Each row of a before or after table is a point. The points were changed in one or more steps. Then noise was added and the rows were shuffled. The steps act on columns, c1 being the first. Write out the steps. A step turns or swaps two columns, mirrors them in a line or flattens them onto one, adds a multiple of one to another, or multiplies or shifts one. Angles are multiples of 10 degrees, from the lower column toward the higher: turns from -170 to 170, lines from 10 to 170 but not 90. Use the fewest steps. Two steps may share a column if one is a turn and the other turns, adds or multiplies; they go together, in the order done. Otherwise the lowest column goes first.
(in the rows, 128 means zero)

Before, 14 rows:
[[135 161 145]
 [171 122 114]
 [148 110 132]
 [112 179 154]
 [152 140 186]
 [164 157 141]
 [120 171 146]
 [128  80 136]
 [208 159 119]
 [168  77 152]
 [121 178 177]
 [ 99 147 145]
 [178 169 119]
 [106 160 162]]
After (14 x 3):
[[139 169 146]
 [149 122  86]
 [139 157 167]
 [136  78 130]
 [122 146 164]
 [135 178 161]
 [155 170  82]
 [147 158 134]
 [158 157 108]
 [158 179 163]
 [145 111 114]
 [191 140 145]
 [168  75 117]
 [171 159  62]]
Steps: turn c1 and c3 by -50 degrees

Before, 8 rows:
[[120  96 110 165  50 133]
 [106 183 125  74 107 155]
 [139 104  94  89 104 111]
 [130 111 141  74 109  96]
 [ 66 147 158 170 116 127]
 [110 158 112 159 144  85]
 [ 57 126 105 144  72 169]
 [151  88 118 113 147 144]]
After, 8 rows:
[[ 68 106 158 170 117 123]
 [ 54  84 109 142  73 169]
 [137  62  93  89 105 111]
 [152  50 118 112 146 145]
 [106 143 127  76 106 153]
 [119  57 111 165  49 130]
 [111 116 111 158 145  84]
 [129  72 138  74 109  96]]
Steps: shift c2 by -40

Before (10 x 9):
[[159 161  95  96 150 168 166  62 119]
 [154 115 124 110 103 144 135 165 121]
 [155  41 136  61 134 159 115 103 145]
 [115 125 156 118 138  84  89  73 101]
 [ 99 159 111 109  97 160 102 131 120]
 [132  88 152 141  89 115  70  88 122]
 [ 97 170 166 157 108 136 151 119 128]
 [133 203 142  93  71 109 100  99 127]
 [119 182 149 168 108 146 109 192 168]
 [179 141 153  78 108 187 109 153 114]]
After (10 x 9):
[[132 174 123 138  93 110  69  91 121]
 [ 99  91 141 108 100 159  98 137 121]
 [157 217 140  63 132 161 116 103 151]
 [122  89  76 170 107 152 110 194 166]
 [153 139 140 108 103 146 135 170 121]
 [ 99 100  80 156 104 137 151 120 127]
 [181 118 107  79 109 185 112 154 115]
 [159  90 153  89 149 170 165  59 116]
 [117 138 118 117 139  83  90  75 104]
 [132  65  92  92  73 108  99 100 124]]
Steps: add 0.5 times c9 to c3; turn c2 and c3 by -160 degrees

Before, 10 rows:
[[151  82  62 169 146 129 102 167 123 154 128 165 127  85]
 [168 164 160 169  86 179 107 200 162 115  88 138  91 171]
 [131 106 147 141 137  83  98 180 157  77 164 125 117  91]
 [180 113 154 150  95 132 165 109 140 166 151 107 128 133]
 [100 110  83  71  84 167 164 102  96  77 148 117 140 173]
 [118 141 104 123 167 128 141 118 167 118 142 129  86  84]
 [161 128 149  85 155 114 130 175 112  87  80 110 134 112]
 [ 86  92 148 164 157  87 116 160 117 157 100  65  82 105]
 [190 136  73 104 118 156 173 191 167 140 127 163 115 174]
 [121 147 143  84  91 177 123 105 169 137 160  67  99 133]]
After (10 x 14):
[[119 153  80 174 147 115 175 102  94  78  86 115  90 178]
 [114 168 147 138 138 143 173 174 109  85 182 111 135  97]
 [148 145 145  94  97 145 119 183 158  79 107 125 168  97]
 [179 132 150 110 122 120  94 161 117 156 170  62 190 141]
 [132 188 142 130 134  74 172 104 167 140  77  68 107 140]
 [ 84 152 157 163 137 125  99 105 142 168  89 105 127 101]
 [165 180 106 143  89  99 131 114 168 117 142 129 155  99]
 [ 71 204 162  97 185  72  91 203 161 117 130 137 113 135]
 [ 50 180  73 172 136  99 145 194 168 143 120 165 118 122]
 [138 121  62  95 114 127  94 168 118 153 143 166 125  82]]
Steps: mirror c1 and c14 in the line at 110 degrees; shift c2 by 40; turn c4 and c7 by -100 degrees; turn c5 and c11 by 140 degrees; turn c6 and c13 by -130 degrees

Before (12 x 20):
[[113 156 107 136 157 190 119 127 148 129  90 178 152 147 144 166 101  83
  166  97]
 [183  41 148 102 123 131  97 123 118 165  60  85 185 156 184  94  73 125
  159  86]
 [120 110  95 134  88  85 112 139 143 115 143 139 116 145 130 142 118  82
  129 138]
 [ 98 148 118 127 157 168 134 144 114 149  80 101 155  99 142 161 100 133
   90  78]
 [ 99 102 181  69  80  82  85 163 120 133 132 143 198 164 105 130 195 162
   73 145]
 [147 113 124 150 140 111 123 105 122 143 130 142 154 122 133  98 128 135
   86 126]
 [142  92  95 146 126 130 132 159 149  59 132  86  47 129 136 132 138  94
  149 126]
 [159 177  95 142 137 143 134 168  88 126 153  69  97 139  84  64  79 173
  159 124]
 [ 76  73 153  88 119  81  96 126 140  99 153 152 121  88 125 116 106  96
  144 155]
 [120  78 114 139 135 144 125  40 103 174 117 139  94 167 116 141 135  84
   88 103]
 [ 63  99  67  65 137 150  83 127 119 157 140 125 146 125 117 109 161 126
   93 130]
 [101  60 130 129 152 130 101 190  95 146 145 118  50 147 123  56 101  76
   88  46]]
After, 12 rows:
[[148 113 123 114 138 111 121 101 125 150 132 140 154 123 134  99 127 136
   84 125]
 [ 63 100  67 199 138 149  83 130 127 132 139 124 146 118 118 110 158 126
   95 128]
 [181  41 149 165 123 131  98 122 155 153  61  85 188 122 183  92  72 126
  158  88]
 [100 145 118 136 155 167 133 142 100 146  80 100 150 109 141 164 100 136
   90  78]
 [102 100 180 184  81  81  83 163 166 111 133 142 198 125 106 129 194 162
   69 144]
 [ 74  76 150 156 116  82  97 129  86  89 150 151 121 132 126 117 108  96
  144 151]
 [112 153 107 122 156 190 121 127 145 132  91 177 156 151 143 166 104  83
  165  96]
 [119 113  93 118  87  86 111 138 141 118 143 137 115 148 134 142 118  82
  127 140]
 [100  58 129 133 155 130 100 190 152 149 145 115  49  99 123  55 100  76
   89  43]
 [122  78 115 130 135 144 126  39 170 175 117 138  95 107 114 141 136  82
   87 103]
 [142  93  97  84 126 130 132 159 126  69 132  86  48 148 133 132 139  93
  147 126]
 [159 176  95 114 137 143 136 169 146 130 152  66  97  88  83  64  81 171
  158 122]]
Steps: mirror c4 and c10 in the line at 80 degrees; mirror c9 and c14 in the line at 50 degrees

Before (13 x 32):
[[ 94 167 144  77 134 154  88 138 130 133  71 104 182 101 143 166 167 154
  112 204 131 129 130 139  84 116  66 158 138 126  98 168]
 [104 106  94  96 208  67 141 119 119 161  52 134  84 102 151 101 123 150
  119 170 111 128  83 121  98 120 171 120 105  89 115 146]
 [164 111 135 101 196 127 131  61  96 121 108 119 178  87 151 176 151 159
   37 164 137 146 179 144  74  83 114 198 169 134 174 190]
 [ 81 125 154  98 142 105 138  67 122 182 168 174 166 100 120 111 138  76
  186  86  96 146 165  82 151  86 118 173 143 100 132 133]
 [105 156 125  88 175 161 103 102 110 145 160  90 120 114 122 125 142 145
  129 138 104 110  56 108 111  88 111 112 145 149 143 130]
 [110  84 116 139 179 123 135 134 141  65 128 126 166 100 163 108  83 120
  151 137 115 117 171 108 105 109 106 115 128  60 148 133]
 [113 124 120 126 216 170 163 131 122 102 152 128 105 103 155 162 170  71
  131 134 120  94 110  76  92  64 116 175 144 110 115 102]
 [ 79 106  97 119 125 109 147 189 158 119 120 100 172 113 140 135 114 118
  121 139  98  95 120 126  63 120 177 141 135  83 150 145]
 [ 44 107 135 105 166 112 115 117 146 187 193 113 135 140 192 132 203 120
  152 136 121 135 136 134 120 196 119 154 180 123 176 179]
 [ 87  68 161  79 104 129 105 132 188 134 150  60 144 158 164  89 152 126
   62 156  77  81 118 131 172  90 114 127  90 155  96 137]
 [ 90 155 142 144 179 102 178 152 133  61 174 165 149 132 146 131 172  88
  110 132 103 123  86 152 120 120 121 100 108  89 145 151]
 [ 37 120 171  66 196 103 127 112 120 134 100 134 117  99 106 169 120 145
  110  92 138  70 103 168  85 169 139 119 132 140 169 129]
 [154 129 154  70 174 119 112 131 174 126 110  98 134 139 136 148 195 141
  109 123 157 151 100 164 164 154 189 111 137 161 127 171]]
After:
[[ 87 153 140 144 178 101 175 151 131  59 173 179 150 132 146 132 173  88
  109 131 105 132  87 127 120 135 118  99 107  88 148 147]
 [ 87  66 162  79 102 128 102 133 188 137 152  78 145 157 169  92 151 128
   62 155  78 141 121 161 172 187 112 127  89 155  95 135]
 [165 112 136 102 194 128 134  60  93 120 108 147 179  88 153 175 150 159
   37 163 138 177 178 133  76 134 115 195 172 132 174 190]
 [106 106  92  95 209  67 142 119 118 159  52 114  80 100 154 101 122 150
  121 168 112 133  83 128  99 135 172 119 104  90 114 146]
 [104 155 124  88 175 161 104 102 109 145 160  80 125 112 121 124 141 145
  132 137 104 150  55 135 112 164 114 113 142 146 143 129]
 [ 79 108  97 120 124 109 148 188 155 118 122 121 174 112 138 136 113 119
  120 141 100 121 118 130  62 161 178 141 135  84 152 144]
 [ 47 107 136 106 165 110 114 118 145 187 194 122 135 140 192 134 202 121
  149 137 121  74 135 140 121  90 117 156 180 124 176 177]
 [ 94 167 142  77 133 154  87 139 131 132  69 136 183 101 141 166 168 155
  115 204 132 140 130 136  84 132  66 155 135 127  97 167]
 [ 82 126 153  96 142 107 139  65 118 183 168 162 166 100 118 111 140  75
  188  87  97 173 165  54 154 131 118 173 142 100 131 132]
 [111 122 121 124 217 168 162 134 123 104 149  92 105 103 155 162 172  68
  129 131 119 169 111  88  93 186 115 175 143 115 114 101]
 [152 128 155  71 176 119 110 129 176 124 111 126 134 140 137 147 192 140
  107 123 158 115 100 172 164  96 188 113 137 160 124 169]
 [108  82 114 138 179 123 135 135 141  66 130 135 166 100 163 107  84 119
  151 137 116 140 169 105 105 148 102 116 125  61 146 133]
 [ 36 120 170  66 195 105 129 110 118 138 102 151 118  99 105 168 120 144
  112  94 138  63 104 162  83 158 138 120 133 140 169 131]]
Steps: add 0.5 times c13 to c12; turn c12 and c24 by -30 degrees; mirror c22 and c26 in the line at 150 degrees

Before:
[[ 92 158 136 148 154 145  57  82 124  99 104 121 114 160 122 138 115  85
  192 197 125 102 168 134 142  94  92 147 144 121 113 134  24 101  99 112
  114 123  73 128 145 164 103 111 128 182 127 134 147  92 162 145 129 168
  220 136  74 175 132 111 141 194 121  88]
 [130 143  64 176 157 162 155 146  98  96 123  92  90 115  83  82 122  92
  127 144 213 140 128 113 135 238 119 116 218  73 111 158 153 156 116 152
  102 140 147  78 103 133 110 139  62 132  35 109 107  72 130 125 183  46
  127 100 146 208  95 143 110  97 119 133]
 [116 119 104 106  78 138 121  69 126 172  71  83 156 159 155 107 139 102
  109  64 112 117 126 145  97 144  63 183 154  67 121 174  76 168 154 127
  182  57 113 136 113 130  57 124 166 189 124 156 118  81 142 142 187 128
  155 212 132 111  69 133  96 146 132 130]
 [ 96 150  58 119  85 186  94 165  78 122 137  99  51 151 102 189 150  72
  158  92 171 140 122 141  85 104  87 129 113 115 124 126 146 200 136 146
  141  95 182 130  94 139 165 103 128 179 159 104 134 143 120 114 146 158
  118 153 109 110 127 108 102 173 114 166]
 [149  90 124 142  85 123  90  76 134 116 115 110 112 144 213 112 127 117
  107 100 130  83 121 145 156 176 139 176 112 161  96 167 107 175 135 123
  189 142 112  85 135 115 135 111 159 142 120 170 184  28 133 126 146 193
  120 115 148 105 117 153 156 132 139 122]
 [103 122 166 123 113 131 140 103  80 120 133 160  77 102 163 110  55 138
   87 113 133 118 162 138  82 158 129 102 158 126 132 135 155 136 153 128
  142  97 169 132  99 101 114 114 137 126 130 173 135 124  75 128 138  79
  154 133 102 185 108 111 179 126 155 110]
 [ 92 109  80 200  85 139  94 155 117 115  87  97 128 161  30  94  80 132
   82 173 155 159 138 169  95 124 151 142 170 171  94 139 139 180 143  93
  140  89 104 111 154  99 159 133 153 155 160  96 120 106 144 126  88 136
  125 140 118 119 133 138 127 144  86  26]
 [117 109 157 122 112 147 139  82 117 143  41 137  92 105 130 109 108 121
  153 106 147  96 138 112 133 160 177 140 145 222 159 112  85 158  78 118
  109 149 143  92 129  94 121 118  88 104 132 144 182  77  88 113 141 159
  124 146 103 178 146 158  86 192 174 169]
 [161 136 181 162 100 139 120 132 162 154 107 122 110 100 160 110  87 107
  187 124 125 123 105 142 129 201 142 182 177 179 145 172  88 110 117 154
   89 125 139  94 103  95 134  97 133 152 132 183 118 149 113 127 111 147
  101 159  88  85 131 155 118 126 128 117]
 [117 153 151 170 130 137 108  94 104 129 101 126  88  99 119 167  96 203
  165 141 152 122 120 142 141 145 134  89 137  93 103 126  69 105 133 111
  143  41 139 118 120 106 130 157 130 160 117  76 111 196 131 113 146 162
  177 149  82 121 155 141  64 132  94 134]
 [166 105 139  81 161 109 179 110  87  81 186  69 144  96 163 129 123  60
  110  80 127 130  99  96 178 149 209 125 158 136 113  82  98 103 126 179
  102  83 174 172 125 121 146 102  80 150  98 107 129  80  87  51 148 145
  128 117 178 143  75 120 114 102 151 105]
 [108 110 134 140 127 115  72 130  95 127 122 154 113 111 155 148  65 140
  137  96 107 144  93 133 110 188 115 106 107 137 113 124 133 158 100 132
  135 103 160  96 195 116 128 158 110  95 109 154 182 154 142 151 135 103
  161 168 116 104 129 146 207  75 101 130]]
After, 12 rows:
[[ 91 157 140 150 152 127  56  72 126  96 103 123 112 164 119 140 112 170
  190 198 126 104 169 133 142  98  92 148 146 122 117 131  24  97 100 110
  112 125  70 127 143 165 101 112 125 184 130 132 147  90 159 147 146 166
  222 138  74 174 131 143 140 191 115 152]
 [116 157 151 169 128 146 103 118 106 129 105 126  89 100 115 167  94  58
  167 142 150 121 118 143 139 142 138  91 136  93 115 124  66 106 134 111
  144  40 141 120 117 106 130 153 130 155 116  75 112 194 133 111 139 160
  171 147  84 120 155  89  64 135  85 158]
 [149  92 125 143  87 149  87  94 134 115 114 108 113 148 214 115 125 121
  106 102 132  84 120 147 156 176 139 178 112 162  92 171 108 177 133 119
  189 144 111  86 137 120 132 109 160 145 123 170 187  30 135 128 124 195
  120 117 147 106 115 151 155 131 125 169]
 [108 109 135 142 130 137  74 132  97 127 119 156 116 109 152 148  64 107
  136  96 107 143  94 133 107 184 114 106 107 139 126 127 131 158 101 134
  134 105 159  98 192 115 126 159 111  97 108 155 184 155 145 151 118 105
  155 169 118 103 128 132 208  79  98 127]
 [114 124 104 104  81 186 118 104 126 171  69  88 157 158 154 109 143 144
  108  63 113 115 124 147  99 144  62 183 154  66 120 171  76 169 154 128
  183  57 113 138 114 129  59 121 167 188 120 157 117  81 140 144 139 127
  158 215 132 113  72 150 100 149 130 180]
 [ 96 150  59 118  85 145  93 179  76 120 139  99  52 152 102 190 148 180
  160  93 170 139 125 142  90 103  83 129 113 113 126 128 145 200 136 144
  143  92 182 131  97 140 163 102 131 178 159 106 136 141 122 116 188 157
  118 156 108 107 130 150 106 173 116 113]
 [116 107 160 122 113 139 139 142 116 143  42 133  94 106 130 111 109 116
  150 104 146  98 139 114 135 160 175 137 142 221 140 111  84 162  75 117
  110 151 144  93 129  97 119 117  86 103 132 142 184  74  87 113 146 160
  123 146 103 178 145 152  85 191 182 188]
 [ 89 108  80 203  82  90  95  52 117 114  85  98 129 157  32  88  82 122
   79 174 157 156 137 168  98 126 153 148 171 169 112 135 137 179 146  95
  140  86  99 113 151  97 160 134 150 150 160  97 122 101 142 128 135 139
  124 141 117 122 132 131 128 142  74  51]
 [161 138 180 162 101 112 120 118 163 153 109 119 108  97 160 111  87 126
  185 125 124 124 103 143 127 202 143 182 174 178 143 171  86 107 115 152
   88 125 139  91 104  98 135  94 132 151 135 186 118 149 117 127 137 145
  102 157  87  83 131 159 118 125 134 120]
 [ 99 124 168 117 114 136 139 103  79 120 136 157  77 103 161 107  53 135
   84 110 134 118 161 142  81 155 132 102 156 124 122 134 155 137 155 129
  143  95 168 133 104 105 115 115 135 126 127 170 134 124  72 126 131  83
  154 134 103 184 108 111 180 123 157 144]
 [165 104 141  80 160 150 181 101  88  83 187  70 142  95 164 126 124 188
  112  78 128 131  99  95 178 152 207 123 161 136 104  80  98 103 128 176
  104  86 175 172 128 121 143 105  78 148  96 108 131  79  91  49 113 148
  131 117 174 144  79 166 115 100 143 132]
 [130 141  61 181 161 181 153 143  96  96 123  93  85 114  86  81 121 149
  128 145 212 137 127 112 137 236 119 117 217  74 112 156 153 157 118 152
   96 140 147  79 103 132 111 138  60 128  36 109 108  72 133 127 161  45
  128  97 144 208  95 162 112  97 113 114]]
Steps: swap c6 and c53; turn c8 and c64 by -60 degrees; mirror c18 and c60 in the line at 110 degrees; turn c31 and c63 by 20 degrees

Before (10 x 64):
[[148 139 133 115  93 105 115 148  59 118 123 130 100 155 133 127 137 158
  144 129 127 126 143 128 113 103 134 122 141 109 112 135 144 130 157 118
  159 100 124 164  99 121 112 127 144 103 123  67 121 123 138 116 122 125
  130 120 134 152 177 113 149 154 109 131]
 [114 132 138 125 145 106 119 149 154 115 111 133 143 113 131 136 142 146
  137 113 156 113 149 128 128 117 128 131 128 134 126 141 128 103 156 135
  115 136 110 138 142 123 117 123 103 103 109 128 147 102 114 135 127 135
  134 112 123 121 121 115 122 141 130 144]
 [127 137 108 119 146 158 112 142 157 100 145 190 104 142 154  23 133 128
   77 157 162 140 133 139 167 105 120 167 133 133 126  49 135 100 154 150
  122 125 158 133 110 116 109 122 152 111 100 134 131 120 148 141 116 114
  180 122 131 116 141 124 134 159 149 134]
 [118 133  96 136  90 123 130 106 166 119 107 150  97 159 128 132 183 151
  137 123 158 145 136 140 171 129 117 121 142 141 101 135 129 104 146 126
  109 143 108 136 103 113 116 163 141 108 100 135 136 118 112 114 123 137
  132 124 114 148 121 126 148 152 156 134]
 [122 113 132 114 154 136 115 148 157 108 136 117 135 153 163 130 124 149
  104 126 135 127 137 125 148 104 155 164 137 116 249 144 153 123 106 163
  133 112 113 124 129 135 115 128 139 107  95 109 120 119 108 124  76 121
  128 120 133  97 129  98 151 140 160 114]
 [114 136 112 114 150 101 123 148  73 101 107 133 146 130 143 132 138 115
  120 120 173 143 137 104 105 126 124 121 121 138 100 136 152 185 141 124
  115 130 106 123 116 129 161 124 148  95  94 121 137 124 131 138 107 122
  129 113 119 158 123 131 109 149 107 140]
 [113 107 138 113 140 109 114 134 157 109 102 129 131 150 163 124 143 146
  128 134 126 145 131 130 107 133 144 130 126  45 127 137 138  99 138 111
  164 126 139 121 141 128 117 140 120 108 113 128 140 108 128 125  89 109
  134 122 136 159 160 131 150 147 158 143]
 [111 138 123 119 115 144 121 146 155 119 107 116 150 124 128 139 154  94
  115 111  98 120 144 113 118 174 134 158 129 139 117 134 126  99  97 108
  110 122 114 144 118 113 118 128  92 112  98 133 136 116 152 138 120 125
  152 116 126 159 119 127 149 151 166 118]
 [169 136 124 133  90 106 138 141 167 110 114 132 147  40 133 145 129 108
  143 165 176 119 155 133 123 101 123 150 202 137 107 112 144 157 129 137
  139 135 106 162  89 119 122 124 117  88 113 134  92 108 108 138 126 133
  131 123 137  91 126 126 140 138 160 112]
 [120 129 133 150 154  97 128 149 163 120 105 115 138 157 137 136 134 155
  135 119  82 120 169 136 106 110 173 142 123 128 102 112 140 101 148 118
  161 143 106 152 144 157 162 151 150 109 231 114 118 119 111 140 131 147
  139 132 125 149 120 126 118 146 131 133]]
After, 10 rows:
[[125 135 105  99 145 157 112 141  91  75 147 193 101 114 158  36 134 129
   71 155 143 139 134 137 167 108 121 170 130 131 127  51 137 100 155 149
  123 128 161 132 110 119 106 126 152 113 160 133 130 117 145 143 127 115
  180 173 129 118 141 125 132 164 142 136]
 [114 137 110  85 149 103 125 151 120 188 109 133 139 122 142 111 138 115
  120 119 142 142 139 104 104 125 128 123 118 137 103 137 151 185 142 124
  117 131 105 122 116 126 159 120 143  95 168 119 135 122 128 138 133 125
  129 165 120 156 124 133 110 153 111 141]
 [111 136 120 145 114 144 121 152 108 113 110 114 149 137 130 148 154  94
  115 110 101 116 142 119 117 170 128 156 131 137 121 134 129  98  97 111
  107 121 116 143 118 115 117 129  93 110 159 133 136 118 154 137 125 126
  156 166 126 158 119 128 149 154 172 119]
 [123 113 129 114 148 139 117 147  97 109 135 115 118 142 165 139 126 151
  105 126 121 129 135 127 154 100  92 162 139 115 250 147 154 122 108 165
  131 112 112 128 130 136 115 126 140 107 176 107 122 117 110 124 167 121
  130 171 134 100 131 100 151 139 165 110]
 [120 128 131 175 153  96 133 147 105 104 104 115 136 154 138 143 135 154
  136 119 114 123 168 133 104 110  82 141 123 128 102 112 139  98 147 115
  159 143 106 152 145 158 161 154 150 107  30 116 117 117 108 141 156 151
  139 184 126 146 125 125 119 149 145 132]
 [146 139 133 119  94 106 116 147 143 188 122 128 102 120 133 106 138 158
  143 132 120 126 143 129 113 105 102 123 140 112 112 135 145 129 158 118
  159 101 125 164 101 122 114 128 146 103 133  72 121 125 139 116 134 123
  132 170 136 154 180 115 147 155 106 129]
 [114 130 138 103 144 106 117 148 106 112 111 134 140 136 129 146 145 146
  138 111 143 110 152 127 128 119 142 134 130 132 128 142 124 101 157 134
  117 135 112 138 143 122 117 123 100 104 145 132 146 101 113 136 122 135
  132 161 124 117 124 111 120 140 136 147]
 [120 135  95 108  90 125 134 101 107  99 108 151  96 103 130 146 183 153
  140 127 156 145 138 143 171 130 106 122 145 142 101 134 128 102 145 128
  109 144 108 133 105 111 113 162 143 105 157 134 136 119 113 112 125 139
  129 172 112 151 122 123 147 151 143 131]
 [110 105 137 122 141 112 115 130 102 112 100 125 119 128 165 132 139 143
  130 134 115 148 133 128 108 133 100 129 127  43 127 139 141 101 142 111
  163 127 139 119 140 126 119 139 116 107 158 125 142 108 130 123 158 111
  135 175 138 159 163 132 152 144 158 145]
 [167 136 120  94  88 107 136 140  97 103 117 133 145 167 132 156 129 107
  142 165 163 122 154 137 121 101 204 152 199 136 103 113 148 157 130 136
  144 135 106 157  90 117 125 122 121  89 144 135  91 108 109 136 124 135
  126 174 137  90 123 129 141 140 181 110]]
Steps: turn c4 and c21 by 50 degrees; turn c9 and c10 by -110 degrees; turn c10 and c16 by -20 degrees; add 0.3 times c53 to c13; turn c47 and c53 by 160 degrees; turn c14 and c27 by -120 degrees; add 0.5 times c14 to c63; shift c56 by 50
